Rows are points. Any point is a mix of the corners, with weights that add up to 1. It lies inside the corners' shape when no weight is negative. Is each point inside? If not, which corners have a negative weight?

Corners:
(1): [-82 -67   2]
(2): [ -6 -30  37]
(3): [54 76 18]
(4): [ 15 -23  -3]
Points:
[ 14 -17   1] -> inside
[ 4 -8 21] -> inside
[-43 -46  11] -> inside
[ -5 -25  33] -> inside
[-66 -57   4] -> inside
[ -5 -19  29] -> inside
[-49 -49   4] -> inside
[30 47 15] -> inside

Corners:
(1): [ 43 -30 -40  41  26  34  -9  11]
(2): [ 29 -22  -9  -1  19 -15  55   9]
(3): [ 44  27  22  15  19 -44 -38   8]
(4): [ 35  16  18 -43  -6 -30 -27  10]
(5): [ 42  33  10  46  18  58 -25  24]
(6): [-108   18  -22  -18   -4  -12   13   -9]
(7): [  10   34   28  -28   24  -10  -17 -121]
(8): [-57 -70 -14   5 -16  11  26  11]
(9): [-30   4 -20  19 -50 -34   9  12]
Points:
[  6 -14  -2   0   8  -9  19  -7] -> inside
[-17  -9  -8  14 -14  -3   4   8] -> inside
[-17  -1  -3  -9  18 -11  -2 -28] -> outside (5, 9)
[-48 -32 -27  14 -18 -16   6 -27] -> outside (2, 4, 5)
[-26  -7 -14  -8 -10 -19  19 -16] -> outside (3, 5)
[ -5  -4 -13   6   5   8  12   3] -> outside (3)

Corners:
(1): [ 22  33 -10  42  -6 -14 -12 118 -13  -3 -34  37]
(2): [ -8  22   7 -45  13   5   9 -16 -36 -15   5  37]
(3): [ -7  29   0  25  29  27  38 -27 -20   6  42 -33]
(4): [ 47  79  -9  -2   3  67  -3  12 -19 -34  37  43]
(5): [  6  28  36  23 -55  26  26  22 -89  -9  39   8]
(6): [-34 -19 -47 -15   3  20  39 -52  78  90 -54  15]
(7): [  3  21  -3 -49  62  19  14 -65  67  61 -92 -33]
(8): [ 20  24  26  27  14  43  57   7 -67  12  29  28]
(9): [-13   6  33  26  31  35  -7 -42 -26  55  42 -21]
(10): [ 54 -47   2  22   8 -38 -67  40  13 -91 -38  18]
(11): [-13 -75 -51 -73  41  35  -5  -1 111  46 -83 -33]
(12): [-24  45   0  26  11  83 -17  -6 -64 -78  18   7]
(13): [-13  30  57  24 -28  30  24  33 -26 -44  30  41]
Points:
[ 16  17  15  -7   4  26   8   4 -25 -43   7  15] -> outside (1, 6, 9)
[ 11  14  16  11   4  19  -3  17 -22 -26   1   7] -> outside (6)
[-15  36 -15 -13 -20  40  20  10 -15  -7  12  35] -> outside (7, 8, 9, 10)
[-17 -13  -1 -17  40  37   0 -43  18   3 -14 -13] -> outside (1, 4, 5)

Corners:
(1): [ 41  -3  -8  14  30 -22  44 -32 -36  52  -4 -43 -84 -40  48  53  34 -57
  51  29]
(2): [-14 -88 -60 -38 -42  39  19  -9  52  32  -7  33  39 -46 -76 -12 -26  15
 -58  38]
(3): [ 61  88 -62 -23  66 -34  -9 -60 -62  40 -75   2 -52 -34  41  43   1 -14
 -15  -3]
(4): [-33   8  -2  17   4  26 -29  22 109  12  10   0  48  -8 -26   5  35  45
  13 -26]
(5): [-76 -16 -28 -23 -14 -20 -51  69  25  27 -22  -3   8  -9  28  -7  43 -10
  27 -21]
(6): [-74   1  22  20  -3 -27  21   6  53  11 -23  60  -1  24  19 -33 -38  45
  41 -34]
(7): [ -6  11 -22  44 -10  24 -15  12  17  12  55  58  -5  -4 -21 -29  12 -27
  17 -59]
(8): [ -6  51  26 -25   0  11 -44  23  19 -23  25  47  -8 -23  27 -31  57  30
  69  14]
(9): [ 42  20 -26 -30  77   6  25 -56 -50  -4   2 -40  18 -13  48  12  53 -83
   2  33]
(10): [-54 -29 -57  21  30  88 -23  46  35  -1  -5  53  -6  21 -10 -45 -37  37
 -20   4]
(11): [  48   83    3   42   59  -46   27  -18  -20    6  -49   17 -103  -15
   45   98   48  -73  -46   71]
(12): [-75 -21  -9 -16   8  13 -16  72   1   3  37  20   7  12 -93 -44 -64  26
 -26 -11]
(13): [-116   -6  -12   40  -13   25  -26    0   -2   -7   -8   25  -22  -30
  -56  -61   18   49   11    8]
(14): [ 63  31 -14  33 -33 -14 -17 -70 -56  38 -29 -34 -13  21  36  49 -20 -64
 -27  80]
(15): [-55 -29 -26  -4   1   2 -61  11  23 -14 -27  36 -36  61 -44  -9  42  37
  18   8]
(16): [ 12  -2  47 -25  44  17 -57  -1 -19 -61 -54 -33 -70 -27  33  36 -34 -22
  -7 -74]
(17): [ 56  65 -51  23  24  -7  54  16 -79 -70 -72 -36 -41  -7  29  84  13 -57
   6   2]
(18): [-14 -74  37 -29 -16  71   3  71   1   8 -16  27  28  30 -22 -70  12  51
  -6 -30]
(19): [-68 -53 -13 -44   7  50  14  31  -3 -15  59  20 -11  27   3 -21  27  90
 -22 -42]
(20): [-11  32  16 -14  51  53  13 -17 -63  36 -46  14 -11 -12 -10  93  16 -51
  35   3]
(21): [ 14  29   3 -60  10  32  32 -43  16  19 -35 -13 -61  12 -28   8   6 -59
 -29 -21]
Points:
[-14  -6 -17  -7  17  12   4   4 -19   5 -17   6 -24   4  -2   7   1 -16
  -9  -2] -> outside (4, 8)
[-17  -4 -24  10   3   4 -24 -21 -18  30 -17   8 -52   1 -19  23  -8 -22
 -24  19] -> outside (4, 6, 8, 9, 17, 18)
[-21 -13  -3  -4   8  32   6   8  -3  -3 -12   6  -3   1 -12   9  -3 -11
 -17  -9] -> outside (1, 3, 8, 15)
[-22  17 -11   9  16   6   2   5  -3  11 -14  15 -25  11   3   4  20  -1
  14   5] -> outside (2, 16)

Corners:
(1): [-34 -28  65  13  36  34   9  52  -3  43  42  41 -42  14  47  36  31  34
 -36 -47]
(2): [  33  -67   43    9  -64   55   56   59  -15   12   41   16  -94  -36
   55   -5   24    1  -14 -108]
(3): [ 11 -24 -19 -74  76  69  59 -58 -35 -33 -18  25  34  27  22 -31  56 -86
 -66  20]
(4): [-49   3 -59   0  24 -43 -48  94 -18  62  60 -25  18 -17  13  45 -54 -57
   0  17]
(5): [  2 -38 -66   1  30 -25 -34  47  41  -6 -31 -15  27   6 -40  34 -34  -9
   9  38]
(6): [ 24  19   1  27 -40  22  14  68  -6  18 -41 -72 -43  31 -14  -4  73   8
  37 -15]
(7): [ 58 -12   1 -48 -45 -75 -23 -42  40 -24 -29  22  33   4  63  -6  22 -21
 -19  30]
(8): [ 32  19  89  16 -45  23 -21  23 -19  37  28   9 -47 -12  73 -41 -48  19
 -60  34]
(9): [ 36 -30  65  22  48  72  59  22 -80  39  -6 -56 -19  35  50   2  85  30
 -24 -68]
(10): [ -3  26 -24 -15  67  61 -22  16 -45  46  13  37  38 -32  49  11 -27  32
 -47  -7]
(11): [ 30  -6 -30 -63 -76 -62  23  41  -8   9 -10 -11   0 -36  -8  24 -36   3
 -27 -60]
(12): [-59   6 -15  30  10 -52  -2 -67 -29 -12 -16  -8  26  49  48  10  -9 -64
 -15  70]
(13): [-24 -38  45  -9 -56  66 -16  54  72   4 -29   4  43 -27  -2  28 -46  38
  40  19]
(14): [-54 -32 -40  61  22  22  28  69  18  69  50  29  70  11  34  41 -85  31
  32 -33]
(15): [ -65  -41  -49   18 -108  -83  -35   63  -19   -6   28  -30  -48   37
   20  -21  -25   26  -34  -46]
(16): [-38 -22 -30 -33   2 -37  -8 -48  -6  11 -40   7 -15  54  60 -10   0 -23
  -7  -3]
(17): [  2  20 -13   5  23  30  31 -90 -29 -44  39   7  13  60  89   7 -28 -32
  -7  35]
(18): [ -1  25 -77 -47 -17 -21  77  12 -20 -49  -2 -71  41   3  30 -68  40  34
  12 -34]
(19): [-15 -18 -18 -45  44  54  69 -47 -58 -32  32   4   7   6  18 -69  27  10
  10 -94]
(20): [ 39 -26 -10 -23   8 -27  12   7  40   6   3 -33  -4  -7   6 -12  57 -59
 -57 -42]
(21): [ 19 -34 -65 -50  -3  45  -5 -61  -9 -15   2 -10  33  -5 -17  47   3 -59
 -15 105]
Points:
[  2 -13  21  25 -34  18   2  51  -7  23  15 -17 -21  -1  23  14 -18  27
 -22  -6] -> outside (3, 4, 7, 16, 19)
[ -5 -22 -41 -29   5  10  18   9 -24  -3 -11 -26   4   0   0  -4  26 -22
 -13 -20] -> outside (1, 7, 8, 14, 17)
[-18 -14  -8  -4  -3   2   5  13 -13   8   9  -1   1  12  32   1  -2   0
 -20  -9] -> inside
[ 12 -12  -1 -26 -17  19  17   9 -14   1  10 -11  -9   0  31  -7  13  -6
 -19 -16] -> outside (5, 12, 14)
[ 19   8   2  -2 -29  -2   4  49  28  18  -1 -13  -5  -5  27  13 -11   9
   7 -17] -> outside (3, 9, 12, 15, 19, 21)
[ 20 -15  -3 -16 -13  21  27  22  -7   1   7  -9   2  -5  23  -5  12  13
 -14 -28] -> outside (4, 12, 16)

Corners:
(1): [ 62  33   6  -6 -57  14   6  39  50  43  46  47  17  37  32 -21  -3  29
  28 -22]
(2): [-28 -86 -35  48   8 -33  65  31 -23  13 -46  27  49 -66 -26 -30  33  -9
 -71 -12]
(3): [-36  74  -3 -27  40  49 -16 -40 -55 -30   4 -62 -23 -37   0 -38  -3 -57
 -14 -21]
(4): [-26  70 -32  47  -6  56  -4   8   2  -2  40  62  30 -56   7 -41  19  34
 -38  18]
(5): [-32 -25 -36  61 -64 -44  -2  18  16  45  15 -61  88   6 -10  27 -37   5
 -33  27]
(6): [ -5   6  67  -2  -8 -11  -9 -25  59 -47  26 -64 -13  68   7  72 -19 -34
  -2 -63]
(7): [-11   8  17   2  54 -23  69 -11 -12 -44  -1  40  54 -61  53 -35  26 -62
  27  45]
(8): [ -1 -27  14   6   3 -45  50  37 -32 -57 -12   8  28  21 -28 -21 -23 -41
 -61  38]
(9): [-36   7  12  -3  -4  49   6  14 -56 -43 -23  13  19 -21   6  43  -1 -54
 -55  24]
(10): [-80   8  16  30 -50 -28  20 -41 -17 -24 -19 -51  -4 -12 -61  -8  13  21
  22  11]
(11): [  3 -52 -37  66 -36 -41   7 -15  33  14  -1  30   5 -45   5 -43 -12  17
  44  10]
(12): [ -7 -41 -19  21  36 -20  33 -15 -48  10 -29  32  25 -67 -27  -9 -32  23
   5 -21]
(13): [ 35  25  -5   7  12  23 -17 -22 -29 -11   9 -34 -27 -28 -59   9  48  -4
  11 -43]
(14): [  0 121  39 -33  47  33 -10 -50 -20  -8  34  31 -50  40 -39   8  55 -66
 -15 -46]
(15): [ 34  41  -9  56 -19  47  32  34 -38  39   8 -36  81  27 -55  13   8 -60
 -15 -43]
(16): [ 37 -29 -71  65 -42   1  75  23 -24  44  16 -55 -23 -38 -33  44 -35 -16
   3 -18]
(17): [-109  -46   27    5   31    0    6   -9   21  -27  -16  -25  -27   31
    2  -19   29    9  -59   43]
(18): [ 54  98   9  -2 -26  27 -53 -12  35  17 -35 -15   8  31  44 -29   3  15
 -28  31]
(19): [ 94  58 -61  -9 -73 -12 -33 -16  57  39 -11  -1  55  41  -2  20 -26  12
  43 -34]
(20): [-82 -15  66 -13  63 -31  -4  26  23 -48 -28 -41 -42  17 -29  10  20 -64
   1 -40]
(21): [-66 -28  56  19  12 -40 -11  28  22 -67  14 -23  11  65  42   4  24  27
   0 -45]
Points:
[-11   2   2  23   0   3  15   7 -16  -5  -5  -8  26  -3 -14   3   2 -16
 -14 -14] -> inside
[ 13  30  16  -1   7   2   4  -6  -4 -13  -6  -7  -6  10 -12  -1  14 -27
  -2 -25] -> outside (4, 5, 17)
[  4   3 -14  28 -21   6  23   4 -11   8  -1 -10  22 -20  -8 -13  -8  -5
 -16  11] -> outside (14, 19, 20, 21)
[-18  -5  -3  24   6 -16  21  -6  -6  -9   1 -17  17  -8 -20  -1   5 -18
  -4 -21] -> outside (1, 9, 18)
[ 11   5 -17  19   5  -9  11  -6   2   2  -4   2  16 -18 -10 -12  -4 -17
  -5  -9] -> outside (1, 9, 10, 21)
[-14  17   3  14   2  -1   7  -1  -5  -6  -2  -5   9  -2 -12  -8  13 -17
  -9  -7] -> outside (6)
[-55  21  22  -6  36  19  12 -29  -9 -21  -9   1 -42 -32  -5 -15  19 -25
 -12  -5] -> outside (5, 8, 13, 15, 19, 21)

Corners:
(1): [ 14  -6 -18  61 -37 -35 -18 -51  13  -1   9  34  13 -48 -12   2 -57  24
 -16  29]
(2): [ 26 -22 -45  46 -24 -15 -27  -3  10 -48 -21  35 -45  -9  33 -29  17 -20
 -10  53]
(3): [-43   4 -35  12 -12  10  49  59   9 -29  35 -78 -15 -32  16  40 -13 -16
  22  -6]
(4): [ 24  43  22  -1  46   7 -15  -3 -27 104   2  31 -11   6   1 -47   9   2
   0 -60]
(5): [ 68 -68 -29  62 -36 -38 -12 -29   3 -37 -16  22  -6 -56   7   2  27  21
 -14  26]
(6): [-12  61  44  14  37  31 -21  35 -43  85  41  -6  30  42 -13 -35  18  10
  54  -1]
(7): [  4 100  39 -24  21 -20 -32  -3 -12  40   3  68   9   2  18 -31   1  53
 -11 -29]
(8): [ 35   5 -22  21  12 -12  31 -39 -32  -5  26  21  -2  21  28 -12  -9 -37
 -24  32]
(9): [-25 -45 -15   1 -45  48  72  28  12 -23  22 -28   0 -16  16 -31  10 -24
  16  -8]
(10): [ -1  -5   9  -9 -19  53  23  22  11 -34 -34 -69 -25 -18 -16  25 -36  -4
   0 -11]
(11): [ -4 -19 -26  27 -35 -44  34 -29  20 -26 -34 -15  20 -34  68  -7 -28  -4
  -7  29]
(12): [-18   7   9  11   9  25  52  19  18 -28  15 -85 -21  12 -43   2   1 -35
 -14   3]
(13): [-45 -11  10 -19 -15   9  42  54  14   7  49 -59 -29  -5   0  34  -5 -57
  60 -25]
(14): [ 23 -35 -31  27  26 -38   6   0  38 -25  23  31  22 -31  43  27  -1 -30
 -15  13]
(15): [ -1 -26 -46 -27 -26 -27 -18 -39  16 -25   9   6  31 -13  -4  -5 -36  26
 -14 -18]
(16): [ -5  48  41  -8  41  45  -8 -21   5  53  22  35   1  26 -12  25  14  77
 -20 -53]
(17): [ 21  71  29 -12   1  10   8   2  35 121  30   4 -19 -28   9   0  -6  13
   4 -12]
(18): [-14  20 -26   9  -5  52   6   4  16  -7  10 -48  23   2 -26  49   8 -45
  41  -9]
(19): [  3 -25 -17   1  24   7  46 -11  16 -51  27 -71 -10 -27 -34 -54  20 -36
  57  11]
(20): [-35 -33   5   7  16  54  26   3   3  -9   0 -58   0 -46   7 -13  35 -48
   3   3]
(21): [ 31  64  50  28   2  27 -21 -21  -6  69  63  -1  37  24  54  -8   1  33
   6 -38]
Points:
[  3   8  -3  13  -1   2   8  -8   6   9  21  -8   7 -11   8  -8  -1  -4
  10  -4] -> outside (10)
[  4   6  -5   9  -6   6  10  -4  10   1  12  -8  -2 -15  11   0  -3   0
   0  -6] -> outside (6)
[ -8  14  -3   3   1  10  20  -4   6  19  24 -15  -4  -9   6  -8  -2 -14
  10 -13] -> outside (5, 6, 10, 14)
[  7  -2  -9  10  -5  -3  11  -8   8  -5  16  -1  -7 -19   5  -2  -8  -2
  -6  -3] -> outside (6, 11, 18)
[ -5  10  -1   6  -4  12  13   2   4   8  13 -18  -2  -8   0  -4  -2  -6
  12  -8] -> outside (14)
[ -6 -14 -15  10 -16   0  31   2  15 -36  18 -32   4 -12   3  16 -10 -10
   6  -2] -> outside (2, 4, 6, 17, 20)
[ -4  11 -11   4   0   0   7   0  20  12  17  -3  -4 -18  15  -3  -3  -5
   0 -11] -> outside (5, 6, 8, 10)
